Every row gives one point. Two turns around zero, p and q, are shown by what they do to some points. Write where each new point lands after one turn and then the other. Backwards means that the second turn is done in reverse. Each puzzle has new turns, and all numbers are rounded.
(in the rows, 100 means zero)

Turn p:
103 139 => 85 136
83 115 => 78 106
113 46 => 136 57
Turn q:
133 42 => 159 68
73 140 => 56 120
86 112 => 82 103
83 87 => 92 80
125 120 => 111 130
Where do these land?
q, then p: 113 78 => 126 99
p, then q backwards: 97 156 => 102 156
p, then q: 89 66 => 123 73

Turn p:
75 66 85 91 => 70 73 104 121
102 87 118 116 => 121 89 100 114
99 106 96 28 => 62 77 104 43
107 160 115 131 => 137 154 120 89
117 81 86 134 => 110 107 72 133
Turn q:
100 112 111 69 => 120 99 94 72
89 96 72 75 => 93 75 74 86
81 88 101 72 => 94 82 100 70
101 103 165 89 => 125 127 145 69
136 115 87 69 => 143 84 77 101
104 76 90 176 => 60 113 124 164
87 111 74 149 => 64 121 84 137
Where do these land?
p, then q: 128 89 96 86 => 95 73 80 101
p, then q: 154 66 65 75 => 63 54 50 104
p, then q backwards: 67 138 89 138 => 110 111 140 147
p, then q backwards: 117 74 90 74 => 82 94 68 82
p, then q backwards: 84 76 95 99 => 103 78 84 111
q, then p backwards: 75 129 124 88 => 119 140 93 86
q, then p backwards: 74 128 141 140 => 83 156 67 113

Turn p:
31 84 115 61 68 77 99 34 => 81 91 105 152 19 131 86 57
99 126 72 96 88 97 107 122 => 100 123 76 80 94 95 123 107
99 107 121 95 117 28 79 127 => 45 80 112 82 74 76 95 145
150 125 97 75 96 135 109 127 => 104 142 116 58 140 103 115 87
68 67 80 103 113 123 122 104 => 113 75 79 126 112 132 126 94
108 106 82 119 88 116 24 105 => 97 127 60 95 116 102 37 119
80 136 126 116 152 127 141 109 => 111 116 131 147 129 81 150 123
135 70 118 99 88 94 73 127 => 93 85 114 59 117 117 67 116
80 107 91 103 105 121 154 73 => 130 98 105 131 94 96 143 70
139 59 73 97 120 88 119 90 => 95 52 92 76 128 89 107 67
111 115 125 134 67 94 74 81 => 128 112 112 96 77 80 54 113
Turn q:
98 96 90 58 74 64 71 111 => 117 96 83 55 126 67 115 88
96 89 122 131 122 107 145 138 => 98 112 133 132 89 131 138 129
83 119 96 79 54 87 110 132 => 98 94 85 58 81 82 138 119
67 102 97 86 72 87 162 67 => 77 103 95 116 47 65 138 69
100 118 129 78 93 91 122 75 => 98 99 99 90 73 110 114 58
86 93 113 160 162 86 58 117 => 83 147 152 110 148 127 64 124
72 114 125 116 115 147 91 126 => 57 82 115 96 102 143 97 128
136 46 68 74 90 85 85 76 => 146 76 85 122 130 53 88 80
139 91 120 129 67 124 126 72 => 132 72 119 121 46 106 80 98
83 115 93 115 132 103 75 102 => 75 123 101 99 123 114 78 108
142 117 45 74 119 121 56 84 => 120 96 32 104 133 104 50 100
Where do these land?
p, then q: 58 99 55 93 110 117 113 89 => 94 115 83 142 69 80 83 123
p, then q: 76 101 135 84 97 128 115 141 => 88 79 104 107 79 154 118 121
p, then q backwards: 100 79 75 134 119 85 93 65 => 113 72 71 76 84 124 95 71
p, then q backwards: 60 56 69 89 118 108 151 36 => 123 65 121 43 114 129 157 57
p, then q backwards: 166 103 96 132 91 93 106 117 => 106 89 97 88 62 66 48 115
p, then q: 93 117 137 79 128 95 107 147 => 69 101 119 93 94 138 147 113
q, then p: 125 110 94 160 62 68 62 86 => 57 137 122 52 90 95 56 121
q, then p: 86 142 131 67 100 130 75 98 => 89 110 82 129 107 151 100 61
q, then p: 102 127 122 59 87 89 113 132 => 104 105 106 91 106 118 141 54
p, then q backwards: 134 67 86 103 89 87 66 88 => 104 112 100 86 87 118 51 72

Turn p:
131 134 78 63 85 113 85 67 120 102 84 => 125 99 91 63 127 112 123 58 76 92 80
70 124 122 76 94 97 77 88 65 95 97 => 77 141 116 84 96 87 110 110 75 75 87
158 91 104 115 121 96 81 131 116 62 110 => 157 82 114 100 71 127 93 107 140 92 85
92 64 82 164 112 118 145 86 60 123 148 => 109 80 86 153 65 43 72 112 80 139 145
63 69 88 115 86 139 114 116 78 114 117 => 77 112 86 123 77 106 84 109 75 122 149
98 100 43 93 76 76 83 61 110 98 93 => 95 83 80 70 118 87 63 52 85 82 93
87 104 108 95 101 92 83 108 89 143 83 => 79 124 89 85 113 96 95 118 97 126 82
103 128 72 89 82 97 97 69 89 88 42 => 93 89 100 94 132 114 89 75 53 80 57
93 65 101 125 52 106 131 82 68 120 116 => 68 64 102 102 67 73 91 103 64 131 127
126 81 146 89 157 92 90 121 157 67 98 => 143 94 134 100 128 128 119 133 171 82 109
114 124 140 125 119 97 88 131 148 71 110 => 120 110 141 122 94 122 122 91 162 101 88
65 116 115 50 116 76 125 140 101 119 102 => 59 123 61 103 112 104 140 131 125 79 97
Turn q:
124 76 80 97 129 44 106 72 89 133 130 => 116 85 80 93 145 45 102 93 63 132 92
123 97 100 81 101 141 124 132 120 49 81 => 131 80 119 80 65 132 106 108 107 54 129
104 94 134 74 99 145 72 102 108 79 95 => 99 108 132 58 87 140 83 106 118 97 100
96 122 90 88 120 24 99 69 115 142 76 => 119 122 74 111 143 33 124 107 127 116 71
74 99 78 79 107 154 115 102 89 82 90 => 93 115 105 98 110 145 106 107 98 74 146
89 85 139 112 90 121 123 122 106 117 93 => 82 90 103 98 83 133 125 119 89 93 69
77 171 108 121 156 97 124 107 91 86 125 => 91 142 162 139 96 63 127 93 74 74 110
133 124 74 100 89 48 84 86 105 176 109 => 124 111 66 122 109 49 117 106 106 177 87
63 70 104 111 75 134 96 132 126 53 136 => 40 74 105 77 57 119 77 108 92 67 126
88 81 95 119 103 112 74 133 77 78 88 => 96 105 96 113 87 122 53 114 87 78 97
111 87 116 81 45 97 99 94 75 88 93 => 104 98 67 79 83 129 93 58 110 105 85
119 94 82 137 87 83 84 50 99 116 85 => 104 70 92 132 134 91 85 80 126 133 89
Where do these land?
p, then q: 115 116 95 112 137 63 104 98 51 72 142 => 126 74 72 114 59 66 73 71 129 79 81
q, then p: 107 121 105 91 98 99 102 136 77 105 90 => 104 95 102 105 79 109 110 78 79 107 71
p, then q backwards: 77 65 100 118 68 117 95 120 96 118 88 => 89 87 89 112 82 137 70 106 96 112 132
q, then p backwards: 111 66 100 94 96 158 105 126 124 117 106 => 121 49 123 79 79 122 107 129 93 98 82
q, then p: 96 85 143 114 88 137 119 84 99 127 82 => 97 99 104 131 128 132 115 122 72 124 125
p, then q: 108 94 67 115 77 122 131 105 123 138 91 => 86 88 83 118 144 109 102 117 80 138 118
q, then p: 66 158 62 108 126 65 49 60 113 51 124 => 88 130 146 81 113 37 96 69 175 74 80
q, then p: 142 145 116 108 105 67 118 117 62 30 121 => 109 58 165 62 82 62 102 83 66 77 64
p, then q: 71 92 87 109 140 70 73 78 144 94 67 => 107 109 158 84 122 68 72 138 118 88 98
p, then q: 121 89 99 74 90 138 113 100 70 126 72 => 122 123 78 113 101 135 103 103 54 108 113
q, then p backwards: 105 95 107 101 92 86 65 91 136 135 108 => 111 85 121 118 101 71 96 109 101 147 101
q, then p: 94 128 131 68 110 74 143 115 65 71 131 => 92 79 115 102 95 68 130 93 51 49 70
p, then q backwards: 88 48 88 87 72 104 82 70 139 117 78 => 101 53 86 79 104 131 78 55 102 85 130

Turn p:
119 101 139 62 110 93 103 88 81 53 138 125 => 100 114 171 93 80 86 96 78 84 99 139 109
117 98 93 86 120 128 119 63 115 58 128 119 => 110 71 125 101 86 103 111 50 98 104 145 87
82 51 66 129 93 77 108 164 135 98 81 65 => 106 103 59 76 72 111 133 154 157 132 75 87
61 108 103 88 124 100 88 68 78 108 85 112 => 81 113 80 80 121 79 78 79 91 71 118 100
127 136 111 109 128 121 106 93 87 44 129 90 => 98 74 166 109 100 105 99 72 116 81 108 66
72 122 99 75 84 97 62 105 117 141 85 82 => 103 126 64 87 99 115 56 101 78 100 64 101
101 102 65 93 69 102 61 98 78 120 54 111 => 111 116 57 108 89 80 111 92 80 65 56 118
109 103 106 98 121 125 90 89 64 107 148 122 => 115 74 132 89 111 106 92 104 72 62 131 110
111 131 99 82 118 84 137 90 74 93 115 112 => 102 123 127 126 119 97 106 95 88 86 135 74
91 121 109 83 80 121 132 93 95 95 132 115 => 80 98 116 122 86 129 96 94 72 96 132 94
114 46 88 137 75 81 104 107 116 115 71 32 => 98 69 64 97 94 64 120 146 117 154 55 86
124 69 85 126 104 64 107 138 160 138 79 79 => 140 106 64 100 117 114 116 136 141 161 72 107
91 122 138 84 106 138 100 96 77 112 74 132 => 64 114 112 91 130 117 105 70 69 76 95 127
82 93 97 148 69 69 82 106 123 116 81 102 => 93 98 63 122 95 92 82 125 138 110 76 132
Turn q:
85 160 126 163 85 95 83 133 102 58 136 102 => 113 156 132 143 156 97 76 126 100 86 149 105
102 72 72 106 87 112 124 64 86 110 99 82 => 67 92 86 116 64 108 117 89 121 114 88 116
92 113 140 141 101 30 48 129 92 65 139 99 => 136 138 113 160 162 75 60 75 64 86 100 89
104 108 77 87 130 117 106 91 68 112 90 131 => 87 92 74 72 92 113 121 108 71 86 106 128
74 139 121 49 113 47 62 116 97 94 58 97 => 107 109 123 68 108 70 88 91 27 94 95 41
138 95 116 117 103 102 122 85 119 74 143 76 => 113 93 135 131 114 129 106 70 137 95 104 119
76 98 79 81 100 104 138 99 112 124 98 128 => 87 88 90 60 86 66 112 100 115 108 114 121
98 96 54 80 102 102 96 129 96 90 81 110 => 89 119 76 67 84 95 95 102 103 63 92 90
68 89 108 72 103 117 94 89 102 82 71 115 => 67 70 99 76 100 95 76 115 87 100 97 85
141 87 107 119 51 139 121 47 115 127 142 59 => 116 77 119 156 48 136 120 96 156 138 118 118
129 89 152 125 78 79 114 110 86 96 105 60 => 119 96 130 159 122 97 130 102 113 105 74 80
87 74 74 78 135 129 109 91 109 141 76 81 => 83 86 62 54 83 121 121 91 112 134 86 88
106 102 85 109 105 105 96 93 123 109 64 132 => 103 109 103 66 87 100 83 124 95 109 78 122
100 79 87 73 108 121 88 123 93 119 99 128 => 114 78 58 72 94 98 97 111 100 82 100 99
Where do these land?
p, then q: 81 102 102 121 115 111 42 74 88 102 153 92 => 119 71 83 121 100 113 45 85 87 64 72 75
p, then q: 105 91 137 104 130 122 105 67 70 91 114 78 => 93 62 84 114 131 89 101 63 77 111 88 80
q, then p: 133 95 109 102 111 152 79 96 72 71 70 88 => 63 74 102 66 84 132 141 96 103 82 76 91
q, then p: 77 117 142 122 137 122 55 98 114 122 120 82 => 141 62 103 71 146 120 96 120 71 80 95 86
p, then q: 151 65 105 85 68 102 122 117 94 112 77 131 => 99 96 106 95 104 67 154 129 101 93 98 151
q, then p: 115 76 104 44 75 98 122 114 91 69 58 147 => 75 142 114 71 45 58 131 101 121 122 91 110
p, then q backwards: 129 86 86 56 108 120 122 130 86 94 96 97 => 125 141 104 83 118 89 106 106 84 126 78 74
q, then p: 92 116 85 103 62 64 124 105 155 82 112 89 => 101 119 121 122 103 93 38 85 110 139 89 119
p, then q: 100 117 65 87 81 24 114 100 126 117 78 97 => 136 183 115 95 81 112 113 103 100 112 110 113
q, then p: 90 106 59 115 111 67 126 90 147 98 101 125 => 112 147 98 116 103 98 61 60 86 100 112 128
p, then q: 81 140 120 142 125 109 82 104 65 102 133 95 => 94 85 97 102 155 125 51 97 99 87 89 70
p, then q: 68 77 108 134 119 107 84 110 84 95 107 74 => 99 87 88 74 110 80 74 80 114 86 89 62
p, then q: 78 111 77 86 58 103 123 93 106 145 82 108 => 72 148 64 103 84 109 112 117 99 87 120 120

Turn p:
103 92 137 106 69 122 134 79 65 115 131 121 83 98 => 88 87 117 122 74 137 105 54 130 125 99 117 122 88
54 71 112 112 150 91 128 143 84 60 57 133 77 83 => 104 59 45 92 63 40 90 100 107 100 106 62 152 105
109 80 82 89 102 84 124 56 87 143 131 62 114 108 => 110 129 130 126 108 143 67 81 90 109 66 73 82 100
115 116 122 40 122 83 88 95 108 139 107 94 95 136 => 104 128 143 109 100 92 139 106 63 110 51 102 108 115
147 64 86 79 107 71 121 142 61 68 124 137 95 94 => 46 137 83 152 99 57 104 75 122 86 112 81 129 94
62 153 59 111 61 83 83 133 103 50 91 112 75 99 => 71 111 73 41 90 88 77 145 120 62 116 145 122 89
114 147 103 125 135 110 107 132 99 65 116 120 77 132 => 64 91 66 78 90 89 151 123 130 87 75 93 100 71
50 71 88 128 68 125 106 128 76 111 106 65 84 104 => 125 100 95 80 64 144 78 88 96 68 139 81 127 80
114 63 95 49 134 68 59 108 143 105 73 77 150 153 => 124 118 129 139 126 71 124 158 47 73 91 65 86 153
55 94 144 118 74 85 58 69 129 95 110 62 108 70 => 119 40 126 73 145 133 73 92 71 80 110 121 110 117
75 140 105 108 89 138 69 65 143 78 129 135 54 86 => 107 64 64 74 101 116 118 89 107 82 71 186 84 97
130 150 88 107 144 137 70 132 110 123 59 63 111 71 => 138 122 89 43 133 67 140 110 83 126 116 79 62 66
80 78 83 138 66 71 96 95 150 128 97 108 109 106 => 78 78 97 101 80 128 63 116 55 91 123 109 65 121
131 143 106 81 80 146 147 71 70 96 140 148 125 70 => 84 129 78 123 116 129 118 73 162 170 92 144 107 92
128 70 89 135 121 71 60 61 56 120 53 89 133 93 => 125 79 143 139 123 63 57 121 93 115 116 70 67 55
135 70 103 75 77 113 150 90 117 102 77 75 108 97 => 110 125 121 107 89 102 97 70 125 114 116 76 76 155
Turn q:
140 105 116 117 66 69 117 144 126 107 89 58 141 119 => 145 88 72 105 96 83 126 147 82 82 77 124 112 155
131 153 99 109 119 96 133 67 96 108 86 68 63 130 => 79 70 63 104 122 110 143 89 127 74 62 103 58 91
101 59 115 89 92 134 48 104 124 129 67 97 85 105 => 78 91 132 119 58 133 112 103 116 118 128 83 126 139
74 94 94 50 84 88 73 144 74 84 65 143 97 120 => 108 131 160 72 95 89 82 98 153 105 99 130 133 109
78 114 109 103 87 146 110 120 150 114 108 66 95 145 => 74 124 54 131 107 112 140 133 122 119 125 114 112 123
86 142 69 96 103 75 101 59 146 116 81 55 63 72 => 106 38 63 145 113 98 96 90 147 73 126 86 77 86
97 126 83 101 111 107 76 63 101 92 57 72 117 133 => 69 81 78 121 79 69 114 71 135 93 72 94 114 113
111 94 79 69 82 79 56 60 114 95 157 67 81 80 => 109 75 56 79 49 111 55 90 112 96 142 94 64 95
136 144 144 123 115 111 133 83 92 72 122 149 116 81 => 108 138 79 86 136 134 98 78 59 59 53 79 106 74
75 111 126 88 120 44 116 66 125 60 98 118 57 141 => 56 103 103 90 112 89 100 96 119 15 121 136 86 74
130 57 46 138 145 139 104 121 88 148 108 130 140 69 => 130 100 129 100 120 85 129 53 38 171 114 53 96 121
82 85 94 144 60 71 126 133 53 134 136 121 137 87 => 154 139 127 101 98 58 95 148 58 124 85 87 70 80
92 67 147 43 113 137 122 85 83 104 129 116 131 99 => 86 117 95 47 77 127 117 109 74 121 110 99 152 51
104 92 108 134 135 77 71 141 60 70 100 114 98 46 => 99 90 143 78 140 93 34 102 68 103 79 74 94 124
64 56 71 97 66 127 113 109 71 67 97 127 79 73 => 101 118 144 124 97 111 59 91 91 146 109 142 99 65
Where do these land?
p, then q backwards: 76 124 100 152 70 75 142 91 123 101 122 78 143 133 => 109 97 158 94 107 131 65 116 90 108 116 68 39 76
q, then p: 54 108 141 126 62 152 93 147 62 71 132 81 104 98 => 113 119 88 46 88 89 132 144 44 123 134 109 115 48
p, then q: 56 143 102 80 108 96 69 107 90 145 79 87 119 92 => 138 96 122 44 103 114 111 108 108 123 66 72 122 104
p, then q: 117 75 84 117 113 71 91 129 88 88 62 128 52 90 => 123 86 109 103 75 68 46 119 103 65 113 118 77 85
p, then q: 137 119 99 74 110 116 120 63 90 151 92 81 91 50 => 98 66 104 97 84 132 137 84 132 66 88 45 82 78
q, then p: 127 102 104 49 86 87 111 123 93 115 135 96 104 110 => 91 157 96 112 96 86 128 83 102 108 97 121 97 126
p, then q: 99 144 63 83 70 124 83 44 100 78 42 118 124 79 => 135 130 131 68 118 135 121 82 121 59 141 77 87 152
q, then p: 61 128 64 67 104 54 132 45 112 132 107 53 98 138 => 45 113 53 98 101 88 30 59 81 72 96 101 86 148
q, then p backwards: 103 100 100 169 98 109 63 138 110 63 160 90 85 63 => 92 69 42 101 92 54 115 84 150 125 98 87 156 69
q, then p: 108 78 88 98 74 143 75 113 94 105 99 76 139 107 => 93 126 133 107 74 131 95 126 79 124 124 104 83 88
p, then q: 176 90 88 142 142 94 94 85 164 54 77 115 78 160 => 66 70 137 138 143 103 91 133 111 70 135 191 52 104
p, then q: 113 51 147 73 106 87 109 92 146 84 76 106 96 120 => 61 110 109 99 73 71 137 124 75 74 86 145 77 106
q, then p: 96 76 79 101 97 120 122 118 90 113 147 160 53 77 => 110 98 100 82 114 109 144 40 103 126 61 128 105 58
p, then q: 129 63 142 107 117 88 85 85 79 101 112 123 87 103 => 81 81 118 131 90 85 96 115 48 78 96 92 93 82
p, then q backwards: 47 99 98 63 143 85 109 119 59 98 58 107 127 80 => 69 105 103 89 94 107 91 132 94 107 101 86 187 65
